Rows are points. The points of each table are mixes of a few directions, plus a little noise. Count the directions of each table, and those that both share. Where both have some left over, give the other angles between the two spaces (their principal angles), to ten degrees, smallest first.

First:
0.19 0.31
0.21 0.35
-0.48 -0.77
-0.29 -0.47
0.35 0.59
Second (5 x 2):
-0.03 -0.94
0.01 0.68
-0.02 -0.47
0.00 0.24
0.01 0.51
Directions: first 1, second 1, shared 0; angles 30

First, 6 rows:
0.04 0.19 -0.22 0.10
-0.18 -0.22 -0.19 -0.30
0.61 0.28 -0.54 0.45
0.16 -0.49 0.43 -0.12
-0.24 0.02 -0.81 -0.28
-0.42 0.21 1.34 0.17
Second (8 x 4):
-0.02 0.75 -0.35 0.12
0.01 0.08 0.07 -0.03
0.02 -0.48 0.25 -0.09
0.04 -0.05 0.77 -0.30
0.00 0.22 0.14 -0.05
-0.03 -1.25 -0.63 0.25
0.03 -0.34 0.52 -0.21
-0.04 1.05 -0.77 0.30
Directions: first 3, second 2, shared 1; angles 40

First:
1.04 -0.16 0.45 -0.53 -0.33 -0.06
-0.86 -1.16 -0.87 0.56 -0.84 -0.30
0.09 -0.13 0.08 -0.50 -0.15 -0.07
-0.27 0.30 0.00 0.05 0.31 0.09
0.18 0.14 0.16 -0.15 0.09 0.05
0.49 0.70 0.38 0.31 0.53 0.20
-0.39 0.28 -0.08 0.20 0.33 0.10
0.17 0.66 0.37 -0.27 0.53 0.16
-0.41 -0.65 -0.47 0.34 -0.48 -0.16
Second:
-0.01 -0.01 0.00 0.00 -0.01 -0.01
-0.41 -0.65 -0.46 0.32 -0.49 -0.18
-0.34 -0.55 -0.38 0.27 -0.41 -0.15
0.66 1.06 0.76 -0.53 0.79 0.27
0.05 0.08 0.05 -0.05 0.06 0.02
-0.43 -0.68 -0.49 0.34 -0.51 -0.18
0.47 0.74 0.53 -0.37 0.55 0.19
Directions: first 3, second 1, shared 1

First, 7 rows:
-0.17 0.67 -0.58 -0.97 -0.40 -0.25 0.05 -0.45
-0.28 -0.19 0.39 0.43 0.36 -0.07 0.02 0.09
0.44 -0.05 0.29 0.29 0.45 0.28 -0.09 0.34
-0.49 -0.99 0.11 0.16 -0.40 0.45 -1.00 0.27
-0.54 -0.73 0.25 0.60 -0.20 0.00 -0.12 0.01
0.58 0.91 -0.04 -0.30 0.53 -0.17 0.55 -0.06
0.42 0.45 -0.42 -0.20 -0.35 -0.16 0.59 -0.22
Second, 9 rows:
-0.23 0.04 -0.24 0.32 0.79 0.30 0.12 -0.12
-0.02 -0.18 0.01 -0.08 -0.29 0.63 -0.29 -0.14
0.50 -0.12 0.58 -0.25 -0.96 -1.05 -0.05 -0.76
-0.12 0.20 0.16 -0.20 -0.48 -0.27 0.50 -0.58
-0.30 0.03 -0.12 -0.28 -0.14 -0.27 0.30 0.35
0.13 0.26 -0.07 0.31 0.26 0.71 -0.06 0.01
0.47 0.50 -0.04 0.58 0.63 0.22 -0.09 0.46
-0.48 -0.55 -0.55 0.16 1.20 0.22 -0.42 0.88
0.06 -0.19 0.27 -0.54 -1.04 -0.51 0.00 -0.10
Directions: first 4, second 5, shared 1; angles 30, 50, 80

First:
-1.44 -0.12 -1.41 0.44 -0.18 0.04 0.91 -1.58 -0.20
0.45 -0.13 0.31 0.37 0.30 0.14 -0.10 0.26 0.21
0.21 -0.22 0.49 -0.29 0.15 -0.06 -0.01 0.91 0.49
0.22 0.09 0.03 -0.24 0.27 0.40 0.02 0.50 0.21
0.34 0.00 0.34 0.09 -0.44 -0.20 -0.02 -0.12 0.29
0.45 0.02 0.40 0.26 0.20 -0.18 -0.49 0.15 -0.42
0.10 0.42 -0.32 -0.20 -0.31 0.15 -0.13 -0.47 -0.43
-0.33 -0.06 0.12 -0.42 0.01 -0.30 -0.15 0.39 -0.19
Second, 8 rows:
0.15 -0.05 1.02 -0.08 0.58 0.18 -0.22 0.20 -0.03
-0.24 0.05 0.28 -0.15 0.11 0.15 0.17 -0.32 -0.04
-0.36 -0.35 -0.35 0.45 0.40 -0.17 0.02 0.18 -0.15
-0.31 -0.03 0.82 -0.14 0.49 0.29 0.08 -0.32 -0.08
0.07 -0.14 0.10 0.19 0.35 -0.09 -0.13 0.31 -0.08
0.11 0.60 -1.37 -0.46 -1.68 -0.05 0.42 -0.82 0.35
0.12 0.02 -1.12 0.14 -0.63 -0.28 0.07 0.08 0.07
0.49 -0.12 0.57 0.11 0.40 -0.07 -0.40 0.71 -0.02
Directions: first 5, second 3, shared 2; angles 90

First (8 x 12):
0.64 0.16 0.20 0.03 -0.37 -0.19 -0.03 0.27 -0.04 0.28 -0.28 0.12
0.00 0.00 0.01 0.01 -0.01 -0.01 -0.01 -0.01 0.00 0.00 0.00 -0.01
1.80 0.45 0.55 0.10 -1.04 -0.58 -0.07 0.81 -0.12 0.77 -0.79 0.31
-1.08 -0.27 -0.34 -0.06 0.64 0.34 0.04 -0.48 0.07 -0.46 0.48 -0.21
1.08 0.26 0.33 0.05 -0.63 -0.33 -0.04 0.48 -0.08 0.46 -0.48 0.20
-0.61 -0.16 -0.19 -0.04 0.37 0.18 0.02 -0.28 0.05 -0.26 0.28 -0.12
-0.65 -0.16 -0.20 -0.03 0.37 0.19 0.03 -0.29 0.05 -0.27 0.30 -0.12
-1.17 -0.29 -0.36 -0.04 0.68 0.36 0.05 -0.52 0.08 -0.49 0.52 -0.23
Second, 11 rows:
-0.51 -0.27 -0.45 -0.05 -0.13 0.18 0.10 -0.27 0.43 0.47 1.31 0.51
-0.93 0.21 -0.95 -0.18 -0.08 0.48 -0.65 -0.28 0.21 -0.48 0.37 0.23
0.09 -0.14 0.71 0.03 0.29 -0.37 0.29 0.22 -0.39 0.10 -0.42 -0.32
-0.53 0.16 -0.75 -0.10 -0.14 0.37 -0.44 -0.21 0.24 -0.28 0.32 0.23
1.29 -0.02 -0.28 0.23 -0.69 0.14 0.30 -0.12 0.70 0.51 0.45 0.49
0.33 0.15 0.78 0.03 0.37 -0.37 0.10 0.34 -0.59 -0.32 -1.25 -0.61
-0.24 -0.19 0.89 -0.05 0.51 -0.45 0.32 0.26 -0.60 0.08 -0.42 -0.44
-0.33 -0.16 -0.04 -0.03 0.04 0.01 0.07 -0.07 0.10 0.19 0.52 0.14
-0.14 -0.04 -0.19 -0.01 -0.05 0.09 -0.01 -0.07 0.12 0.07 0.31 0.14
0.82 0.10 -0.47 0.11 -0.52 0.23 -0.01 -0.12 0.55 0.15 0.19 0.35
0.16 0.22 0.69 -0.02 0.41 -0.32 -0.05 0.34 -0.70 -0.50 -1.42 -0.72
Directions: first 1, second 3, shared 0; angles 30
